Each wall is flat, endless, passes through zero and stands at right angles to its row. A trip goes straight from one point to another. Which walls does it cross, in order?
(in the rows, 128 means zero)

Walls:
(1): [ 92 118 121]
(2): [ 78 117 123]
(3): [172 119 144]
(4): [ 88 138 142]
Trips:
[196 130 150] to [174 134 133] -> none
[149  94 159] to [128  19 129] -> 1, 2

Walls:
(1): [125 178  72 227  88  51 123 112 153]
(2): [155 105  69 170  76 131  92 106 120]
(3): [138 120 146 164 138 169 110  60 140]
(4): [120 112 115  75 189 180 150 127  18]
Trips:
[124 142 146 192 156 119 123 181 160] to [170 173 115 140  90 146  65  65 192] -> 3, 2
[111 127 191 154 121 168 123  62 108] to [ 92 114 165 106 113 128 127  81  99] -> none
[ 83 132 188 177 170 150  71 140  86] to [199  42 157 111  88  53 130 152 175] -> 4, 3, 2, 1
[124  19 128 176 112 141  25 103  71] to [174  84 195  82 119  93 118 224  95] -> 3, 2
[102  93 184  80  60  58 136 119 155] to [118 194 141 168  96  46  93 140 183] -> 1, 2

Walls:
(1): [168 117 180 173 162 159  63 147 177 106  33 197  76 125 111 152 156 150]
(2): [104 184 152 134 157 102 130 131 109 113 109 101  86 106  92  93  70 203]
(3): [120 120 100 161  97 153 143 127 166 162 146 124 198 159  84 184 209 202]
Trips:
[146 147  99 116  90 131 180  18  39 113 133 145 114  80 119 124 150 130] to [133 165 147 167 153 115  67 124  99 113  87 145  74 164   7  91 168 136] -> 1, 3
[124 117 108 176  69 248 200 122  32 102  96 175 127  83 215 116 139 137] to [183 133 140 162 154  72 157 156 159  83 136  80 125 123 145  99  89 115] -> 2
[159 127 134 146 164 133 122 147 181  52 160 153 135 189 159 148  88 131] to [103 165 139  83 166 119 106 148 156 115  98  94  99 102 120  72 140 203] -> 2
[111 154 120 100 153  66  91 161 141 112  88 180 114 111 121 138 113 139] to [173 155 151  56  79 147  96 129 116 112 100 137 101 134 160 126 136 166] -> none
[167 119  73 117 121 105  68 129 147 153  80 123 190 147 154 122 149 102] to [149 141 183  77 142  68 160 113  82 107 137 137  94 145 161 137 106 162] -> 3, 1, 2
[118 191 119 137 103 142  99  98 120 159  99 198 140 113 180 104 122 152] to [130  94 179 109 118 178 173 154  37  93 109 183 124 140 137 134  93  80] -> 2
[132 105  72 203 128  85  91 180 142 170  91  86  70 138 107 126 109  88] to [145 153 124  85 110  51 173 162 108  83  62  48  84 119 111  45 178 157] -> 1
[106 108  93 163 106 119 105  95  80 113 162 120 154 203 127 107 171 134] to [119 145 149 158 142 173 185  18  68 104 175 163 141 149 126  96 153  88] -> 3
[110 161 140 113 167 168 162 117 101 150 160  83 101  92 151 127 128  90] to [119 160 128 121  72  98 151 159 114 154 105 142 116  76 115 138 212 140] -> 3, 2, 1
